Each row of a before or after table is a point. The points were changed in one or more steps. Then noise was added and the rows were shuffled. The steps act on how far a point lies along the listed directions, d1 being the first. Name the steps. A step turns or swaps two directions, mirrors them in a line or flattens them onto one, adds a multiple of one to another, or multiplies one. Angles are multiples of 10 degrees, from the lower direction toward the higher: turns from -170 to 170, lines from 10 to 170 but not 90. Use the fewest steps. Two steps may share a direction if one is a turn and the other turns, adds or multiplies; they go together, in the order done. Otherwise the lowest direction goes first.

Directions:
(1): [-33 -29]
(2): [-29  33]
Before:
[[  0  27]
 [-12 -39]
 [ 51   8]
 [  5  57]
 [ 51   5]
 [ -2  48]
 [ 22  15]
 [-49  15]
 [-29 -10]
 [ 21  18]
 [-59  -1]
 [ -7 -30]]
After, 12 rows:
[[-23  13]
 [ 29 -31]
 [ -2  25]
 [ -6  27]
 [ 18  47]
 [-45  32]
 [ 21  50]
 [-45  23]
 [ 23 -21]
 [-38 -34]
 [ -5 -29]
 [-29 -51]]
Steps: turn d1 and d2 by -60 degrees

Directions:
(1): [-36  11 -35 -13  36  12]
(2): [-19  -4 -34   8 -51   8]
(3): [ 18  58 -13  10  -3 -16]
(4): [24  8 -2  3  2 60]
(5): [-32  10  25  49   3  10]
Before (13 x 6):
[[  1 -17  -3 -17   7  31]
 [ -6  -3  -3 -34  -4 -15]
 [ 22  13  13   2  14  23]
 [  4  19   2 -26  30  38]
 [  1  25  13  15  23 -17]
 [-60 -29 -19  27 -19  12]
 [-42 -23 -15  10 -12   4]
 [-39 -25  -9  -4  10  18]
 [ -9 -21  -3 -10  14  11]
 [ -8  13 -15   5   2  11]
 [-19  -2   7  31  16  29]
 [ 13  -2   8 -19  -2 -30]
 [ 24  31  11  15   3   6]]
After, 13 rows:
[[-36 -24   1  -6  24   9]
 [-12 -23 -10  -9   4  11]
 [ -8   5 -17   8 -33  -1]
 [  8   2   4 -34   8  11]
 [-38  -6  -5  33  -2   1]
 [-32   8 -33 -20 -26   8]
 [-15  11  -9   3   8 -10]
 [ 32   4   5 -16  -1  16]
 [-24 -20  17   2  37  -5]
 [-39 -26  29  15  50 -12]
 [  4  28  -7  22  -3  23]
 [  6  26  -7  18 -27  -8]
 [-21 -23 -14 -15 -13  -6]]
Steps: turn d2 and d4 by -130 degrees

Directions:
(1): [ -7   6 -26 -13  16  30 -51 -17  11  38 -23]
(2): [ -7 -16   4  60 -19  13 -12 -42   2   2  25]
Before:
[[-18  -2 -12  30  -8  20 -22 -22   0   1  16]
 [  1  -4   0  42 -21  10  -4 -12  -2   2  11]
 [ -9  -2   4  45 -25   5 -10 -32   3  -4  17]
 [  5   3  10 -45  15  -3  15  39  -3 -15  -9]
 [ -2   7   0 -40  31  -3  16  24 -14  -9   3]
 [ -6   3  -1  -4   6  15  -9   1  -4  -8  -3]
 [  5   3  22 -20   1 -15   5  26  -9 -13   1]
 [  4   9  30 -31  -6 -36  59  50 -23 -45  13]]
After, 8 rows:
[[  1   9 -18  -4   1  21 -28   4   3  25 -18]
 [  5  -9  26  -6  -4 -11  36  25  -8 -35  17]
 [ -9  14 -20 -13   4  19 -41 -12   9  24 -21]
 [  5   2  24 -14  -2 -17   8  23  -9 -15   5]
 [  4  18  18 -59   8 -29  43  60 -20 -30  -5]
 [-19   4 -21   7   3  25 -35 -15   2  13   0]
 [ -7   1   4   6   0  13  -3  -2  -6 -14   4]
 [ -1  -4  15  -2  15 -12  37  13 -18 -27  27]]
Steps: swap d1 and d2

Directions:
(1): [ 34  -1 -53   9 -17 -51  32 -48  33 -15   4 -38  -3 -18  31   7 -16   8]
(2): [ 58  -1  -5  43 -47  35 -18  12 -15 -23 -46  -8   9  21   8 -38 -14 -23]
(3): [  9  32 -29 -21   5   5  32  38  -1  -2 -15  40  25 -30 -12 -29 -48  56]
(4): [-45  36 -60   2 -17  49  -8 -19   4   7 -10 -37 -13 -17 -38 -14  31   4]
(5): [ -2 -53  15  -6  11  33  17   7   5  55 -19 -48 -37 -18   3  -6 -52   9]
Before:
[[ 17  26 -13   4   2 -21   6   5  13 -21   3  15   7   8  22   9  -5  11]
 [ -1 -25  17  10  -2  30  -9  -1  -9  18  -9 -17 -13  12   4  -5  -4 -27]
 [ 45 -30  26  15  -7 -45   1   4   2 -13  -1   7   5  13  41  -7 -28 -21]
 [-12  17 -35   9 -14  44  -2  22  -7   9 -22 -13   3  -3 -33 -21   3   8]
 [ 17  -1  18  -7  14   7   0  28 -16  11 -22  14   8   3  -2 -23 -24  17]
 [ 27 -16  16  33 -27  39 -22   9 -18  -4 -37 -23 -13  21   4 -29 -13 -23]
 [-10  -7   0 -18  20   6   7  -5   8  34  13 -10 -12 -10  -6   4  -9   7]
 [  6 -12  13   3   1 -13  11 -15  -3   7   5   2   1 -10   8   9 -15   2]
 [ 14   1   7  16  -3  17  -2   4   1  -1 -17  11  12   8  10 -12  -9  -2]
 [ 15  -6 -17  13 -11  -8   5 -18  12   7 -17 -32  -1  -5   6  -2   2   6]
 [-14 -25  -8 -33  23   2  18 -12   7  25   2 -22 -30 -10  -3  15 -12  12]
 [ 60 -17 -13  21 -15  -9  34  -7  11 -16 -15  -8   7   6  33 -20 -44   9]
 [ 30 -10 -11  25 -23 -12 -11 -15  -5 -11  -6 -13  -6  10  25 -12 -16 -21]]
After (13 x 18):
[[-20   8   3  -6  11 -14  -6 -15  -2  -7  22  12   7  12   4  16  30 -22]
 [-13 -11   0   6   1 -17 -16 -23  -2   1  18 -17 -17   7  12  10  11 -25]
 [  3   1   0   6  -1 -19  -3 -14   6  -1  -1  -7   8   3   3   9  21   2]
 [  1  -5  10  18  -1  11  -8 -13   4   1  -5  -3   2  12  11   1  15 -16]
 [ -2   9  -1   5  -5  -5   5 -12  -6  -3   2  10   9 -11  -4   3  -3   2]
 [ 12  31 -15  -9   5  -6   2   5   1  -5   9  27  18  -2  -6  -9   3  10]
 [ 20  -7  -2  28 -16   3  -3 -27   3 -25   3 -16  -1  28  17  -1  22 -27]
 [ 21   9   5  14  -6   4 -21   1 -16 -11 -19  -2   7  20   1 -18  13 -12]
 [ 13  -6   0  20 -12   6 -13   7  -8  -7  -7  -7   6  21  -5   1  14 -20]
 [  8  29 -24 -25   6 -13   9   4  -3 -29   1  38  14   0  -7  -2   7  18]
 [-16  -8  25  16  -1 -14 -29 -27  -4 -14  16 -18 -14  29   9  20  50 -39]
 [-11  -9   0   4   0 -21 -10 -11   5  -1   9 -15  -9   4  10   0  10 -22]
 [ 12  -3  -3   9  -1  16   2   9   8  10 -13 -21 -15   7  17   1 -23   4]]
Steps: multiply d1 by 0.4; turn d2 and d3 by -80 degrees; multiply d4 by 0; multiply d5 by -1

Directions:
(1): [-19 -21 -12 -12 -12 -18 -20 -25 -26  46  32   0 -27  -6  -5 -23   6  37
  27   2  27   1  20   0   4   0  17   4 -15   9 -11  -9]
(2): [ 17  -8  11  21 -15   2 -16 -15  -9 -29 -21 -16 -26  13   5   7 -20  20
  24  22 -10   9  -8  28  -3  60  -1   2  -1  -3  17 -31]
(3): [-28   0   0  16   2 -16 -21 -36 -11 -23  11  10   4  -9  19  -5  16 -19
 -32 -15   8  21 -25 -30 -24   3   4  27  16  23   7 -37]
Before:
[[-11 -15 -10   5  -4  -3 -17 -19 -17  -2   5  -2 -10  -3   2 -12   2   6
    7   6   9  13  13  -4 -19  15  11   4  -2   7  -1 -32]
 [ -4 -12  -3   8  -5  -9 -17 -27  -4  -2  14  -4 -19   1   3 -10  -7  10
    3   4   3   8   1   2  -7  13   1  12  -7   6   7 -19]
 [ -3 -10  -1  -7   0  -2 -10 -14 -13  17   3 -10 -15  -6  -8 -10  -6  18
   20   8  13  -1  13  10   6  10   5  -3  -4   7   8  -9]
 [ 22  20  10   9   4  11  16   2  24 -37 -24 -16  16   7  12  16  -6 -11
   -9  10 -16   6 -15   7   5  20 -17   3   6  -2  17   6]
 [ -2 -11   3   2  -7   0  -7  -6 -12   3  -1  -5 -25  11  -3  -9  -9  27
   26  13   6   5   3  15  -1  29   8  -3  -5   0   0 -25]
 [  0  -4   8  -1  -6   0  -8  -6  -7  18   7  -1  -3  -6  -4  -5  -6   9
    3  -2  -7   0  10  -1  10   2   3   4  -9  -5  -3  10]
 [ 23  31   4   2  28  17  31  31  41 -60 -39   8  48  -6   1  32  -4 -54
  -41 -13 -36  -6 -29  -8 -11 -10 -17   0  17 -17  14  12]
 [  3  -8   8  -4   1   1  -1  -5   3  -8   1  -6 -16   4  -1  -4 -13  12
    3   9  -3   3   0  10   2  10  -1   1  -5   9   0   3]]
After (8 x 32):
[[ 18  32   3   0  30  16  32  30  42 -58 -36  11  52  -9   1  31   0 -58
  -46 -18 -34  -6 -29 -14 -12 -18 -17   1  18 -15  12  14]
 [  3  -4   7  -3  -6   2  -6  -2  -6  21   6  -2  -3  -5  -6  -4  -8  11
    6   0  -8  -2  13   2  13   1   3   1 -11  -8  -4  15]
 [  7  -9  10  -3  -1   2  -2  -4   3 -10  -2  -9 -20   6  -2  -3 -17  16
    8  13  -5   3   1  16   3  17  -2  -1  -6   7   2   2]
 [  5 -13   6   7 -11   2 -10  -8 -14  -4  -8 -10 -33  16  -3  -7 -16  34
   35  21   2   6   2  25   0  46   8  -5  -7  -3   5 -31]
 [ -9 -14  -1  15  -7 -13 -24 -39  -8 -12  14  -4 -23   1   9 -10  -6   9
   -1   5   4  15  -7   0 -13  24   2  19  -3  11  12 -33]
 [-17 -17  -8  13  -6  -7 -25 -32 -22 -13   5  -1 -12  -4   9 -12   4   3
    1   5  10  20   4  -8 -27  25  12  12   3  14   4 -47]
 [  1 -11   1  -6  -2   0 -10 -12 -13  16   0 -13 -18  -4  -9  -9 -10  22
   26  12  11  -2  14  17   8  17   4  -5  -6   4   9  -9]
 [ 26  19  12  12   1  12  14   1  23 -41 -28 -19  11  10  12  18 -10  -7
   -4  14 -18   7 -16  13   5  30 -17   2   5  -3  20   2]]
Steps: multiply d2 by 1.6; multiply d3 by 2
